Each row of a before or after table is a point. One or more steps were done to the points. Then noise was added and the rows were shuffled. The steps act on how far a point lies along the listed directions, d1 being the first. What was done? A step turns or swaps two directions, mirrors them in a line or flattens them onto one, adds a multiple of one to another, or multiplies one. Angles are multiples of 10 degrees, from the lower direction toward the higher: turns from -170 to 170, lines from 10 to 170 but not 90. Use the fewest steps. Two steps may share a direction if one is a turn and the other turns, adds or multiplies; they go together, in the order done. Otherwise the lowest direction goes first.
In the rows, 128 means zero.

Directions:
(1): [78 92]
(2): [ 92 178]
Before:
[[ 94  87]
 [ 88 173]
 [110 125]
 [174 144]
 [102 154]
 [ 97  67]
 [ 83  93]
 [ 69  77]
 [193 147]
 [154 112]
 [150 189]
 [129  87]
 [101 223]
 [102 126]]
After, 14 rows:
[[154 178]
 [156 200]
 [126 148]
 [ 35 118]
 [150 109]
 [130  81]
 [142 180]
 [175 180]
 [170 138]
 [122 152]
 [139  61]
 [ 73 147]
 [ 78  87]
 [ 97 141]]
Steps: mirror d1 and d2 in the line at 70 degrees

Directions:
(1): [135 163 195]
(2): [ 70  88 155]
(3): [ 80 182 104]
Before:
[[ 81 120 172]
 [ 90 121 126]
 [181 188 115]
 [102 103 189]
 [203 161  56]
 [103  49 136]
 [154  59 194]
 [124  99 173]
 [104 131 163]
 [ 86  83 191]
 [119  86  80]
 [ 81 102 175]]
After:
[[191 203 173]
 [ 90  71 120]
 [ 88  76  99]
 [134 175 192]
 [ 89  57  98]
 [ 83  89 105]
 [148  80  75]
 [172 136  80]
 [ 95 102 122]
 [110  83 128]
 [134  50 138]
 [115 121  98]]
Steps: turn d1 and d2 by 70 degrees; multiply d3 by 0.7

Directions:
(1): [79 80 94 85]
(2): [ 92 195  85 128]
(3): [132  99  79 194]
(4): [ 65 125 176 166]
Before:
[[194 187  76 100]
 [154 143  93 167]
 [137 127  76 170]
 [125 181  78 167]
 [159 112 209 110]
 [139  70 112  40]
 [ 66 154  84  91]
 [117 157 151  86]]
After:
[[ 49 149  95  67]
 [130  94 163 193]
 [129 125 129 186]
 [164 197 122  79]
 [ 67 165 188 182]
 [ 89  59 164 107]
 [124 138 169  89]
 [117 111 113 190]]
Steps: turn d2 and d4 by 140 degrees

Directions:
(1): [133 112 206 138  77  78]
(2): [ 49 149 127 192 108 144]
(3): [102 183  96  97 128  52]
Before:
[[ 61 185 153 123  90   7]
 [137 156  97  72 141  95]
 [113 182  89 106 126  72]
 [ 73 163  92 124 138  96]
 [ 43 168 113 184  91 112]
 [150 130 116  96 131 137]
 [153 142 106 108 128  97]
 [109 130 158 133 109  97]
 [161 139 134 105 140 145]
 [158 141 110  76 141 111]
 [171 127 128  88 144 139]
 [117 144  90 146 122 130]]
After, 12 rows:
[[141 118 125 119 127 159]
 [179 112 122  80 149 148]
 [151 113 138 130 138 184]
 [169 101 130  98 141 165]
 [176 113 122 113 136 136]
 [178 138 169  43 121  13]
 [136 143  84 128 129 116]
 [145 133 142 132 136 170]
 [128 127 158 119 115  90]
 [139 145  98  72 153  88]
 [191 136 106  70 140  99]
 [108 183  91  93 112  39]]
Steps: turn d2 and d3 by 70 degrees

Directions:
(1): [ 72 117 119 189 114  89 111  49]
(2): [163  35 107 134  64 153 111 126]
Before:
[[143 140 134 111 139 141 127 154]
 [107 138 130 154 113 125 124 108]
 [111 105 117 156  95 113 119  79]
 [125 105 120 144 101 134 122  99]
 [121  92 125 157 104 110 120 107]
 [147  51 118 145  74 136 129 118]
 [106 165 132 125 162 113 127 120]
 [130 114 111 132 114 128 125 125]
 [101 146 127 132 141 115 142 108]
 [123 118 127 137 110 128 117 109]
 [150 149 139  96 144 136 139 163]]
After, 11 rows:
[[ 99 140 131 160 113 120 123 102]
 [122  73 120 163  90 110 115  97]
 [ 96 190 138 125 179 107 132 118]
 [146 145 136 104 143 142 129 162]
 [125 107 124 142 103 129 116 105]
 [ 92 159 132 135 150 109 143 104]
 [125  89 116 149  90 136 117  91]
 [153 159 142  87 151 138 145 175]
 [132 103 108 133 106 129 125 122]
 [163   5 108 149  43 146 120 115]
 [108  89 111 167  82 111 112  66]]
Steps: multiply d1 by 1.3; multiply d2 by 1.6

Directions:
(1): [ 77 111  90 185 216  93 128 104 135]
(2): [ 54 163 208 150 118 155 115 102  83]
(3): [176  96 143 231  99 153  88 129 134]
(4): [121 211  76 173  99 117 161 178  96]
(5): [163 135 176 131 205 173 162 195 121]
Before (13 x 9):
[[ 95 123 106 137 112 118 118  95 146]
 [170 150 133  89  93 177 163 142 125]
 [ 90  87  84 143 148  86 110  91 163]
 [123 125  21 197 158  53 147 159 132]
 [133 174 156  88 133 164 167 182  98]
 [136 178 131  95 139 169 139 174 115]
 [ 72 102  99 109 101  77 112  56 130]
 [ 70 140  81 113  74  85 112  63 130]
 [ 91 174  77 183 168  71 137 143 130]
 [ 66 154  11 219 157  60 143 139 121]
 [ 96 159 162 106 157 170 139 180 110]
 [179 181  99 119 159 156 176 197 119]
 [ 78 117  78  70 143  67 145  90 133]]
After:
[[ 65 128 189 111 199 138 154 120 102]
 [ 93  99 134 127 220 120 135 133 152]
 [ 97 177 106 187 198  94 147 162 127]
 [ 78 151 120 161  65 138  85 126 116]
 [ 82 157  73 195 246 103 180 202 112]
 [130 124 197 132 207 179 154 159 118]
 [124 120 137 136 171 158 139 137 147]
 [142 167 123  92  62 162 153 120 122]
 [102 175 131 138  44 140 122 122  93]
 [101 207  64 107  83 113 148 127  99]
 [121  93 195 130 212 154 145 130 126]
 [ 93 150  68 134 227  73 190 186 117]
 [106 182 113 126  75 153 111 127 106]]
Steps: turn d2 and d3 by 70 degrees; mirror d4 and d5 in the line at 10 degrees
